Each row of a before or after table is a point. One or more steps were done to the points. Then noise was added and the rows were shuffled. The steps act on columns, c1 being the first. Name the steps. A step turns or swaps two columns, mirrors them in a line or flattens them onto one, adds a multiple of one to another, or multiplies or shifts one. Angles are multiples of 10 degrees, from the lower column toward the higher: turns from -170 to 170, lines from 10 to 170 but not 90. Use the fewest steps. Two steps may share a column if one is a turn and the other turns, adds or multiplies; they go together, in the order done. Otherwise the lowest column goes first.

Before:
[[-0.1 -3.5]
 [ 3.5  5.6]
 [ 2.2  0.2]
 [ 1.7 -0.2]
 [-2.9  1.7]
 [-4.2 -4.4]
 [-1.6  4.3]
 [-3.8  0.5]
 [ 6.2  3.4]
 [ 2.9  6.3]
 [-4.6  4.6]
 [ 4.0 -2.0]
 [-4.9  2.9]
 [ 1.4  6.7]]
After, 14 rows:
[[-1.3 -1.1]
 [-3.3  5.4]
 [ 2.7  6.0]
 [ 5.1 -2.7]
 [ 0.3  4.7]
 [ 1.5 -3.2]
 [ 2.3  2.5]
 [ 3.6  1.9]
 [ 3.6  4.6]
 [-4.7  5.0]
 [-5.0  4.3]
 [-2.2 -0.6]
 [-2.5 -3.0]
 [-6.8  1.0]]
Steps: mirror c1 and c2 in the line at 100 degrees

Before (10 x 6):
[[-1.3  2.3 -9.4  2.5  2.8 -4.2]
 [-1.5 -2.7  1.7 -3.0 -0.5  6.0]
 [-2.4  2.4 -1.8  0.4 -0.4 -4.1]
 [-1.4 -3.7 -1.8 -0.7 -7.8  1.2]
 [-5.2  1.1 -1.8 -1.8  4.1  6.9]
 [-8.0  0.2 -4.1 -3.0  6.2  1.1]
 [-1.5 -4.5  4.4 -1.0  0.4  2.9]
 [-0.1 -5.6 -2.6  5.2 -2.9 -3.0]
 [-4.6  2.8 -4.2 -1.1  7.0  0.9]
 [-4.8 -2.1  4.0  1.2 -2.0  5.4]]
After:
[[-5.9 -2.1  1.2 -2.2  1.0  5.6]
 [ 1.3  2.9  5.8 -2.1  6.5 -2.8]
 [ 0.4  2.6  2.3 -1.8 -2.3 -3.4]
 [ 1.0 -3.7  2.2 -0.4 -6.2  4.9]
 [-0.9  1.1  5.6 -1.1  7.0  4.0]
 [-2.3 -2.7  1.9  2.4  2.5  5.4]
 [ 2.2 -5.6 -1.5 -5.3 -4.1 -1.1]
 [ 7.6  2.3  3.8 -5.1  0.4 -5.1]
 [-4.6 -4.4 -0.4  1.4  1.8  2.3]
 [-0.4  0.4  9.2 -1.9  5.9 -2.1]]
Steps: turn c1 and c3 by 60 degrees; turn c3 and c4 by 150 degrees; turn c5 and c6 by -30 degrees

Before:
[[ 0.5  1.9  2.0 -1.5 -3.5 -2.5  1.2 -0.2 -7.1  0.6 -3.9]
 [-0.3 -4.3 -1.5  2.8 -3.4 -3.1  4.7 -0.4 -5.6 -2.9  0.6]
 [ 0.2  0.4 -5.7  1.0  0.9 -4.4 -5.1 -4.1  2.7  3.7 -4.9]
 [ 1.4  2.7  4.5 -5.4  5.5  3.0  0.2 -5.7  6.2  6.8  4.6]
 [-1.6  0.5  5.4 -1.0  2.6  1.4 -0.7 -2.8  8.0  4.7  1.7]
 [-4.5 -4.6  1.0 -3.4 -2.0 -2.1 -1.6 -1.5 -5.8 -1.9  1.3]
 [ 4.5 -3.4  0.2  0.3 -1.7 -1.4 -3.1 -3.2 -3.9 -2.7 -0.4]
 [-2.7  0.4  3.9  2.5 -4.2 -4.7 -0.2 -5.6 -6.5 -4.2  0.9]
 [ 1.7  4.0 -7.3 -0.8 -0.3 -4.4 -4.0 -1.6  2.6  1.7  2.1]
 [-0.3 -0.4  9.0 -0.2  3.3  1.4 -3.4 -1.1  3.1  9.6  7.2]
 [ 3.0  1.5 -0.2 -4.3 -3.7 -3.7 -1.5  1.1  5.7 -1.0 -0.9]
 [ 0.0  4.1 -3.7  0.8 -0.2  2.1 -4.3  0.1  2.1 -1.2 -2.0]
 [-1.8  0.1  7.7  0.1 11.2 -3.4 -1.8 -1.3  2.7  2.6  4.8]]
After, 13 rows:
[[  4.1   0.5  -6.9  -1.3  -0.6  -4.6  -4.1  -1.5   2.9   1.7   1.6]
 [-11.5   0.1   1.6  -3.2  -2.2  -2.4  -1.7  -1.8  -5.4  -1.7   1.2]
 [  0.9   0.0  -5.8   0.8   0.1  -4.7  -5.6  -4.1   2.7   3.9  -4.8]
 [  0.7  -0.1   1.9  -2.0  -3.5  -2.3   1.5   0.4  -7.0   0.1  -3.5]
 [ -0.4  -0.6   8.3  -0.2   3.4   0.9  -3.4  -0.5   3.3   9.5   7.8]
 [ 11.1  -0.6   0.3   1.0  -1.9  -1.4  -3.0  -3.1  -4.0  -2.2  -0.7]
 [ -6.8   0.3   3.9   2.3  -3.8  -5.3  -1.1  -5.6  -7.0  -3.9   0.7]
 [ -4.6   0.0   7.6  -0.5  11.3  -3.5  -2.0  -1.3   3.0   2.2   4.7]
 [ -0.9  -0.1  -3.3   1.2   0.1   2.6  -4.5   0.0   1.8  -1.0  -1.8]
 [ -3.9   0.3   5.9  -1.2   3.0   1.5  -0.5  -3.2   8.0   4.4   1.2]
 [  3.3  -0.1   4.2  -5.2   5.4   3.4   0.4  -5.6   6.2   6.5   4.7]
 [  7.3   0.5   0.0  -4.4  -3.8  -3.0  -1.2   1.0   5.5  -1.2  -0.7]
 [ -1.0   0.4  -1.4   2.7  -3.4  -3.1   4.2  -1.0  -5.7  -3.3   0.1]]
Steps: multiply c1 by 2.5; multiply c2 by 0
